Rows are points. To make a cloud, some directions were put in groups of two or more. Within a group, all points are equally far from the middle, so they leave a hole (a ring in 2 directions, a hollow ball in 3). The other directions are filled evenly. Then the cloud was stretched, turned, moved and blurred a little. Count the holes, and give their numbers of directions, smallest first.

Cloud (21 x 3):
[[-2.18 -2.25 -1.21]
 [ 0.21 -0.73 -1.41]
 [ 1.87 -0.72  0.18]
 [ 0.84 -2.46  1.74]
 [ 1.37  2.61  1.71]
 [-1.34 -2.17 -0.67]
 [ 2.84  1.88  1.27]
 [ 0.96 -0.44 -2.62]
 [-0.33 -2.72  1.23]
 [ 1.43 -2.17  0.85]
 [ 2.80 -4.69 -1.19]
 [ 0.11  0.51  1.42]
 [ 0.67 -1.28 -3.21]
 [ 0.05 -0.39 -3.34]
 [-1.49 -0.61 -0.31]
 [ 0.12 -0.65 -2.20]
 [ 0.94  0.43 -1.10]
 [-1.42 -2.04 -2.64]
 [-1.70  0.03 -0.12]
 [ 0.97 -0.30 -3.80]
 [-2.07 -0.51 -0.13]]
Holes: 0

Cloud (20 x 3):
[[ 0.36 -2.04 -2.39]
 [-2.36 -1.81 -0.28]
 [-2.77 -1.86  0.63]
 [ 0.20  0.54  0.57]
 [-1.38 -3.20  0.33]
 [-1.03  0.36 -2.86]
 [-1.87  1.06 -1.35]
 [-2.13 -1.04 -1.16]
 [-0.65 -0.01  1.98]
 [-2.15  2.12  0.35]
 [-1.25 -0.44 -3.44]
 [ 0.53 -2.51  0.06]
 [-1.17 -1.92  3.22]
 [ 0.65 -1.18 -0.14]
 [-1.86 -1.49  2.71]
 [-0.50  0.20 -2.64]
 [-2.11  0.12  2.68]
 [-0.92 -2.04  0.38]
 [-0.23 -1.57 -3.13]
 [-2.04 -2.72 -0.72]]
Holes: 0

Cloud (32 x 4):
[[ 1.72  2.63  0.15 -1.28]
 [ 1.25  1.05  1.85  1.33]
 [-0.34  2.04  3.45  0.34]
 [ 1.87  1.21 -1.70  1.31]
 [ 1.20 -0.32  0.14  2.30]
 [-0.97 -0.03  0.45 -2.06]
 [ 0.81  3.15  2.58  0.13]
 [-2.08  1.11  1.80 -1.33]
 [ 3.12  2.61 -1.01  0.70]
 [-3.21 -1.28 -0.74  1.32]
 [ 1.18 -0.27  2.66  2.35]
 [-0.79 -1.69  0.14  0.92]
 [-1.74 -0.36  0.34  0.25]
 [ 1.71  2.51 -1.87  0.21]
 [-0.50  1.83  0.69  1.78]
 [-1.43  2.21 -2.28 -2.15]
 [ 1.13  0.05  0.98  0.32]
 [ 2.65  2.62  1.56 -0.65]
 [ 2.64  1.42  0.91  1.82]
 [-4.24  0.05 -0.25 -0.46]
 [-0.26  2.38  1.18  1.26]
 [-2.09  1.21 -1.54 -2.04]
 [ 0.52 -1.00  1.16 -1.71]
 [-0.49  3.46 -2.02  0.96]
 [-1.88  2.61 -1.97  0.75]
 [-0.60  1.23  2.72  1.23]
 [-1.03  4.11 -0.62 -0.27]
 [-1.51 -0.43  3.55 -0.20]
 [ 2.78  2.60  0.14  0.80]
 [-0.63  2.15 -2.04 -1.28]
 [ 3.18  2.27 -0.91  0.14]
 [ 0.59  2.69  0.83  1.18]]
Holes: 0

Cloud (47 x 6):
[[ 0.49 -2.14  1.54  1.48  2.52 -0.56]
 [ 1.06  3.04 -0.26 -0.47  1.69 -1.73]
 [ 1.32  2.28  0.76  1.59 -2.15 -1.47]
 [-0.01 -1.07 -0.68 -0.56  0.43 -4.97]
 [ 0.24  1.12 -1.14 -2.59 -1.17 -2.94]
 [-1.47  3.01 -0.86 -1.77 -1.74 -1.42]
 [-0.27  1.34 -1.74 -1.21  2.10  2.19]
 [ 1.43  1.60  1.15  0.24 -2.49 -1.50]
 [ 1.35 -0.35 -2.77 -1.60 -1.89 -0.21]
 [-1.35  3.62  0.54 -0.36  0.63 -1.29]
 [-1.39  0.52  2.90  2.19 -1.18 -0.39]
 [ 1.76  2.38 -0.57 -1.06 -1.15 -1.63]
 [ 0.74  0.06  1.38 -1.90 -1.81 -2.79]
 [ 1.21 -0.01 -1.43  1.13  0.00  1.40]
 [-0.22 -0.37  1.71  0.90 -0.21 -4.46]
 [-0.34  1.79 -0.79 -2.18 -2.52 -2.28]
 [ 3.00 -0.87 -2.73 -1.39 -1.14 -0.72]
 [ 2.53  0.18  1.36  1.88  0.57 -3.85]
 [ 1.05 -0.06  1.22  0.25 -0.71  1.54]
 [ 0.10  1.19  2.20  0.25  3.08  0.73]
 [-1.71  1.47 -1.73 -0.06 -2.11  2.91]
 [ 1.85  2.55 -2.61 -1.10  1.85  0.09]
 [-3.86  0.89  0.77 -1.58 -1.61  2.13]
 [-0.21 -0.14  1.82 -1.04 -1.05  0.09]
 [ 1.23 -1.45 -1.45 -0.26 -0.85 -4.14]
 [ 0.76 -2.04  2.69  0.61 -1.79 -3.39]
 [-3.02  2.54  2.09 -0.68 -1.50  0.67]
 [-3.88  0.67 -0.84  0.27  1.91  0.89]
 [ 3.17  0.63 -1.49 -1.17 -2.10 -2.52]
 [-0.13  1.10 -1.35  1.05 -0.25 -2.10]
 [-1.72  3.88  1.58  0.14  0.85 -0.43]
 [ 0.47  1.41  1.95  0.09  2.26  1.21]
 [-1.46  1.42  0.17 -0.23  1.15 -3.48]
 [ 0.85  4.24 -1.96 -0.62  0.22  0.40]
 [ 0.57  0.57  0.37  0.89  1.24 -3.98]
 [ 1.16  0.13 -1.42  0.85  0.42 -2.69]
 [ 1.37  1.09 -1.53 -1.62  1.89 -2.79]
 [-2.51  0.59 -2.13 -2.49  0.67  0.60]
 [-1.37 -0.35  1.48  0.20 -2.34  1.09]
 [ 0.91  1.67 -1.58  1.84  1.96 -0.80]
 [-1.94  2.12  0.97  0.57 -1.62  3.47]
 [ 2.10  0.57 -0.18  1.51  0.33 -3.42]
 [ 0.56  1.10  2.02 -0.26  1.51  0.83]
 [-0.20  4.67 -2.08 -0.36  1.27  0.84]
 [-3.03 -2.72 -0.46 -0.67  0.33 -1.49]
 [ 1.90 -1.61  0.62 -0.69 -0.52  0.64]
 [-0.48  1.79  0.21 -1.85 -1.49 -2.39]]
Holes: 2 (2, 2)
